Each point is reached from the start by the listed moves, each made 0, 1 or 2 times, or once backwards (-1), plus a little noise. Is the number of moves made odd or even? Then give how often each move was made.

Moves:
(1): [.29,.15]
(2): [-.20,.25]
Start: [.04,.13]
Points:
[-.06,-.26] -> even (-1, -1)
[.22,.94] -> even (2, 2)
[.29,-.09] -> odd (0, -1)

Moves:
(1): [.41,-.09,-.05,-.03,-.11,-.01,-.03,-.07,.01]
(2): [.07,.34,.05,-.02,-.08,-.08,-.04,-.04,.00]
(3): [.06,-.06,.37,-.05,.04,.03,.11,.05,.09]
(4): [.05,.02,.05,.30,.02,.07,-.04,-.04,.02]
(5): [.05,-.02,-.01,-.01,.43,-.10,-.12,-.04,-.11]
(6): [-.03,.09,-.01,-.01,-.01,.35,.08,-.01,-.09]
(7): [.02,.03,-.06,.02,.04,-.05,.27,-.09,.00]
(8): [.05,.09,-.01,.05,.09,-.06,.04,.32,.01]
(9): [.01,.03,-.07,-.05,.12,.12,-.05,-.03,.46]
Start: [.00,.09,.00,.16,-.11,.07,-.07,-.13,.08]
Points:
[-.54,.68,-.17,.46,-.68,.94,-.27,-.42,-.08] -> odd (-1, 1, -1, 1, -1, 2, -1, -1, 0)
[-.37,.91,-.21,.93,-.51,.68,.35,.04,-.48] -> odd (-1, 1, -1, 2, -1, 2, 1, 1, -1)
[.48,.11,-.43,.67,.66,.50,-.53,-.78,.17] -> odd (1, 0, -1, 2, 2, 1, 0, -1, 1)

Moves:
(1): [.31,.01,-.02,-.02,.06,.00,-.02,-.13,.02,-.03,.06,.00,-.02,.08,.01,-.01,-.02,-.01,.08,.06]
(2): [.01,.21,.04,-.03,-.01,-.02,-.03,.01,.00,-.04,-.02,.01,.04,.01,-.01,.01,.01,.00,-.02,.05]
(3): [.03,-.06,.28,-.01,.03,.00,-.02,.02,.01,.02,.01,-.03,.06,-.07,-.01,.02,-.02,-.04,.07,-.02]
(4): [.02,.00,-.01,.31,-.04,-.06,-.06,-.01,.04,-.05,-.02,-.11,.03,.05,.06,-.02,.01,.00,.00,.05]
(5): [-.08,.03,.03,.00,.31,.04,-.04,-.02,-.04,.03,-.05,-.01,-.05,-.01,-.01,.01,-.04,.02,-.02,.04]
(6): [.02,.00,-.06,.08,-.06,.37,-.04,-.01,.05,.02,-.08,.06,.03,.03,-.02,.02,-.01,-.05,.01,-.10]
(7): [-.01,.00,.01,.03,.00,.04,.24,.01,-.05,.04,.03,-.07,-.04,.01,-.03,.03,.01,-.01,.00,.04]
(8): [.05,-.01,-.05,.02,.03,-.01,-.02,.22,-.01,.00,.01,-.02,.02,.01,.02,-.03,-.01,.00,.00,.01]
(9): [-.04,.03,-.02,-.06,.03,.02,.02,.01,.32,-.03,-.02,-.01,.06,.01,.08,.08,-.08,-.05,-.03,.01]
(10): [-.03,.03,.00,.02,.00,-.03,-.03,-.01,.00,.21,.06,.01,-.03,.04,.00,-.01,.00,-.01,-.01,.01]
(11): [-.03,.01,.01,.02,.05,.02,-.03,-.01,.03,-.07,.25,-.01,-.08,-.04,.04,-.02,-.02,.03,.01,-.05]
(12): [.01,.00,.03,.04,.02,-.03,.03,.00,.01,.00,-.03,.20,.01,-.02,.04,-.01,.00,.00,.01,.03]
(13): [.05,.00,-.07,-.01,.02,-.04,-.01,-.04,-.07,.03,.11,.00,.33,-.03,-.05,.05,-.05,.01,-.04,-.06]
(14): [-.06,-.04,.10,-.01,.01,-.04,-.01,.02,-.08,-.04,.00,.01,.04,.32,-.06,-.01,.00,-.05,.01,-.03]
(15): [.01,.00,.03,-.03,-.02,.03,.01,-.03,-.03,.01,.00,-.01,.05,.03,.22,-.07,.01,.08,.01,-.04]
(16): [.04,.02,.01,.00,.02,.01,-.03,.01,-.08,-.01,.00,.03,-.05,.01,.09,.26,.01,.01,.04,.05]
(17): [.04,.00,-.01,.01,.04,.00,.00,.02,.03,.00,-.01,-.01,.05,-.01,.00,.04,.23,.03,.02,-.04]
(18): [.04,-.03,.05,.00,.01,-.01,-.02,.02,.06,.01,-.02,.01,.04,.05,-.08,.05,-.05,.31,-.08,-.01]
(19): [-.07,.02,-.04,.00,.00,.05,.01,.00,.00,.00,-.01,.00,.03,.00,-.01,.00,.00,.03,.18,.03]
(20): [-.01,-.06,.00,-.02,-.04,.06,-.02,-.02,.00,-.02,.03,-.04,.06,.03,.02,-.06,.06,.02,-.05,.20]
Start: [.15,.06,.03,.06,-.15,.07,-.02,.04,.01,-.04,.02,-.29,.08,.01,-.22,.02,.02,.05,-.16,.00]
Points:
[-.03,.71,-.13,.56,.35,-.34,-.37,-.06,.18,.00,-.17,-.31,-.25,-.17,.28,-.49,.07,-.01,-.21,.40] -> even (0, 2, -1, 2, 2, -1, -1, 0, 0, 1, 0, 1, -1, -1, 1, -1, 0, -1, 0, 0)
[.21,.12,.47,-.27,-.21,-.44,-.16,.68,-.56,.14,.56,-.41,.48,.23,-.13,.50,.51,.52,-.34,-.20] -> odd (-1, 1, 1, -1, -1, -1, 0, 2, -1, 1, 1, -1, 1, 1, 1, 2, 2, 1, -1, 0)
[-.58,.27,.60,-.08,.30,-.23,.08,.23,.09,.00,.59,-.63,.06,.49,-.28,.10,-.10,.01,-.07,.04] -> even (-1, 1, 1, 0, 1, -1, 1, 0, 1, 1, 2, -1, 0, 2, 0, 0, 0, 0, 1, 0)
[.35,.59,.01,.75,.20,.40,.05,.42,-.30,-.02,.02,-.75,.19,.94,-.08,.55,.51,-.30,.43,.33] -> even (1, 2, 0, 2, 1, 1, 2, 2, 0, 1, 0, -1, 0, 2, 0, 2, 2, -1, 2, 0)
[.44,.40,.84,-.53,.37,-.21,-.27,.39,.70,.34,-.22,.08,.29,.12,.41,-.08,-.15,.39,-.12,.52] -> odd (1, 2, 2, -1, 1, -1, -1, 2, 2, 2, -1, 2, -1, 0, 2, 0, 0, 1, 0, 1)
[.79,.52,.56,.14,.01,.14,.34,.10,.55,-.07,-.18,-.56,.41,.25,.09,.52,-.49,.21,.39,.29] -> even (2, 2, 2, 1, 0, 0, 2, 1, 2, 0, -1, 0, 0, 0, 1, 1, -1, 1, 2, -1)
[.26,.35,-.23,.16,.25,.78,-.54,.03,.09,-.05,.44,-.14,.68,.89,-.04,-.31,.27,.56,.13,-.38] -> even (1, 1, -1, 0, 1, 2, -1, 1, 0, 1, 2, 0, 1, 2, 2, -1, 2, 1, 2, 0)

Moves:
(1): [.09,-.04,-.03,-.07,-.04,-.03,.05,-.04,.03,.02,-.03,.05,-.03,.06,.01,.06,.00,.07,.02,.03,.01,-.03,.06,.03,-.12]
(2): [.06,.12,-.04,.02,-.01,-.02,-.03,.07,.03,.02,-.06,-.05,.04,.01,-.06,-.02,.00,.01,.01,.02,.06,.05,.08,.06,.01]
(3): [-.01,.06,.11,.03,.06,-.01,-.04,-.06,.08,-.05,-.07,-.02,-.06,.06,.09,.05,.01,-.04,-.13,.03,.03,-.02,.00,.02,-.07]
(4): [.10,.00,-.04,.07,.04,-.02,-.05,-.06,-.01,-.02,-.02,.00,-.01,.05,.01,.01,.03,.04,-.07,-.02,.01,-.03,.03,-.01,.03]
(5): [.01,-.01,-.02,.01,.18,-.06,-.06,.04,-.07,.00,.00,.03,-.07,.00,-.03,.01,.02,-.08,.08,-.02,.05,.01,.06,-.04,-.10]
(6): [-.06,.04,-.03,-.01,.06,.19,-.03,.02,.00,.02,-.01,.02,-.02,-.03,-.09,.13,.03,.05,.06,-.01,-.03,.02,.00,-.04,-.01]
(7): [.03,-.04,.03,.04,.01,-.01,.11,.02,.01,-.05,.01,-.02,.02,.02,-.03,.04,-.05,-.03,-.05,-.07,.03,.02,.05,-.01,.02]
(8): [.01,-.01,-.02,.03,-.02,.00,-.06,.10,-.02,.02,.02,.01,.00,.04,.05,.05,-.08,.04,-.04,-.04,-.03,-.05,-.01,.08,.02]
(9): [-.10,.00,-.06,-.04,.01,-.07,-.03,.01,.13,-.02,-.01,.03,.02,.09,-.01,.03,-.02,.04,-.06,.00,.05,.06,-.03,-.08,.03]
(10): [-.01,-.01,.00,-.02,.04,-.02,.01,-.01,-.02,.12,.06,.05,-.05,.00,.04,.03,.10,-.05,-.07,-.04,.05,-.04,.00,.05,.04]
(11): [.08,.03,.09,.04,-.04,.02,-.04,-.02,-.01,-.01,.14,-.05,.05,-.01,.01,-.01,.05,.05,.01,-.07,.02,.12,.03,-.06,-.05]
(12): [-.01,.05,-.01,.03,.01,.04,-.01,-.05,-.02,-.02,.00,.16,.09,-.02,-.06,-.01,-.02,-.06,.01,-.05,.00,.04,.00,-.03,-.03]
(13): [.02,-.06,.01,.02,.04,-.03,-.01,.00,.05,.07,-.04,-.03,.09,.03,-.02,.01,.05,.00,-.08,.03,-.14,-.06,-.01,.00,-.07]
(14): [.03,.03,-.01,.01,.03,.01,.02,.02,-.07,.01,-.01,.01,.04,.13,.04,.03,.01,-.01,.01,.10,.04,-.02,-.03,-.08,.01]
(15): [-.01,.01,-.09,.09,.03,.09,.05,.00,.09,.01,.02,-.03,-.01,.02,.15,-.07,-.05,-.01,-.01,-.01,-.04,.02,.03,.01,.00]
(16): [-.03,-.01,-.04,.00,-.07,-.08,-.03,-.01,.00,-.01,-.01,.01,.05,-.07,.02,.10,.01,.01,-.01,.04,.03,-.04,.05,-.06,-.01]
(17): [-.01,-.04,.01,-.01,-.05,.01,.04,.10,.02,-.14,.02,.04,.02,.01,.03,-.04,.09,-.02,.04,-.02,.03,-.08,-.02,.00,.03]
(18): [-.13,-.04,.04,.06,.01,-.03,.00,-.05,-.04,-.02,-.04,.02,.04,.01,.02,-.02,.02,.12,.04,.01,.01,-.04,.08,.05,.03]
(19): [.08,-.06,.10,.11,-.05,-.02,.00,.01,.05,.06,.02,.01,-.03,.06,-.02,-.02,.01,-.07,.13,-.02,.03,-.03,.01,.03,.06]
(20): [.01,-.07,.00,.04,.01,.03,.00,.05,-.02,.00,.03,.04,-.01,-.02,.00,-.04,.01,.02,-.03,.13,.03,-.02,-.04,.01,-.01]
(21): [.05,-.04,.05,-.05,.02,.04,-.03,.00,.01,.05,-.06,-.01,.06,-.05,.02,-.04,-.03,.02,-.01,-.07,.08,-.02,.02,-.02,.03]
(22): [-.03,-.04,.07,-.04,-.04,-.05,.03,.05,-.08,.00,-.13,.09,-.05,-.02,.05,.06,.10,-.03,-.01,.00,-.07,.19,-.03,-.09,.03]
(23): [-.02,-.02,.00,-.02,-.02,.01,-.05,.02,.00,-.02,-.02,.02,-.04,.03,-.03,.00,-.02,-.04,-.05,.03,-.03,-.01,.10,-.06,.04]
(24): [-.05,-.10,-.09,-.02,-.02,.02,-.05,-.08,.01,-.04,-.01,-.05,-.01,.03,.00,.07,.03,-.11,.03,.03,.04,.03,-.01,.07,.00]
Start: [.09,-.05,-.11,-.04,-.02,.03,-.05,-.07,.03,.09,.05,.07,.06,.09,-.13,.09,.02,.07,.01,-.21,.10,.04,.16,.05,-.05]
Points:
[.11,.16,.16,.03,.25,.35,.00,.18,.33,.57,-.34,.16,.04,.26,-.11,.31,-.11,.37,-.05,-.45,.28,.36,.46,.12,.00] -> even (1, 2, 1, -1, 0, 2, 1, 1, 1, 1, 0, 0, 0, 0, 1, -1, -1, 1, 1, 0, 2, 1, 0, -1)
[.53,-.48,-.27,.21,.19,.23,.01,-.13,-.12,.14,-.40,.07,.05,.34,-.28,.24,.10,.12,.34,-.43,.40,.22,.92,.30,.01] -> odd (2, 2, -1, 2, 1, 1, 2, 0, -1, 0, 0, 0, 0, 0, 1, -1, 0, 2, 1, 0, 2, 1, 1, 2)
[-.06,-.50,-.52,-.14,.07,.04,-.26,-.11,-.17,.37,.11,.22,-.10,-.01,-.14,.21,.30,-.08,-.40,.01,-.43,-.42,.19,.32,-.05] -> even (0, -1, -1, 1, 0, 0, -1, 1, -1, 2, -1, 0, 2, -1, 0, 0, 0, 0, -1, 1, -1, 0, 2, 1)
[.60,.06,.72,.31,-.01,-.32,.04,.29,.13,.27,.13,-.15,.15,.43,-.14,-.08,.22,.04,-.17,-.39,.60,.49,.14,-.02,.24] -> even (-1, 2, 1, 0, 0, -1, 2, 0, 1, 1, 2, -1, 0, 1, -1, -1, 0, 0, 2, 1, 1, 1, -1, -1)
[-.44,-.32,-.12,-.11,.30,.20,-.27,-.31,.02,-.17,.01,.64,-.19,.49,.03,.79,.62,-.14,-.13,.21,.70,.29,.21,-.44,-.21] -> even (1, -1, 2, 0, 1, 2, 0, -1, 2, 2, 1, 1, -1, 2, 0, 1, 1, 1, 0, 2, 0, 1, 1, 2)
[-.06,-.58,-.23,.41,.30,-.23,-.40,-.17,.21,-.40,.11,.44,-.14,.30,.55,.17,.41,-.27,-.36,-.21,.41,.08,.29,.10,-.27] -> odd (0, -1, 2, 2, 2, -1, 0, 1, 1, 1, 1, 1, 0, -1, 2, 1, 2, 1, 0, 2, 0, 1, 0, 2)
[.18,-.22,-.02,.71,-.20,.27,-.19,-.02,.27,.37,.42,.28,.55,.06,-.41,.18,-.04,.17,-.15,-.46,.12,.34,.50,-.02,.28] -> even (-1, 1, -1, 1, -1, 1, 2, 1, 1, 1, 2, 2, 1, -1, 1, 1, -1, 1, 2, 2, 0, 0, 1, 0)
[.54,-.34,.04,.38,-.09,-.18,.26,.07,.13,.11,-.21,-.01,.02,.86,.33,.44,.52,-.04,.08,-.07,.00,-.30,.35,.43,-.19] -> odd (2, 1, 1, 1, 0, 0, 1, 1, -1, 1, 0, -1, 2, 2, 1, 0, 2, 1, 2, -1, -1, 1, -1, 1)
[.02,-.02,.04,.50,.25,-.01,-.12,-.46,.32,.24,.38,.23,.37,.01,.11,.22,.12,-.26,-.16,-.51,.18,.38,.23,-.35,-.29] -> even (-1, -1, 1, 0, 1, 0, 1, -1, 1, 1, 2, 2, 1, 0, 2, 2, -1, 0, 1, 0, 0, 0, -1, 0)
[.36,-.37,-.23,.45,.25,-.19,-.33,-.34,.07,.32,-.10,-.13,-.15,.83,.28,.42,.46,-.18,.22,.20,.05,-.25,.94,.21,-.45] -> odd (2, 1, 1, 1, 2, 0, -1, 0, -1, 1, 1, -1, 2, 2, 2, 1, 0, 2, 2, -1, -1, 0, 2, 2)
[.14,-.30,.07,.25,-.03,-.21,-.23,-.12,-.06,.13,-.31,.24,.11,.12,.79,.32,.22,.34,-.71,-.07,-.05,.05,.62,.12,-.27] -> odd (1, 0, 2, 1, 0, -1, 0, 2, -1, 1, 1, 0, 1, 0, 2, 2, 0, 2, -1, 1, 1, 2, 1, 0)
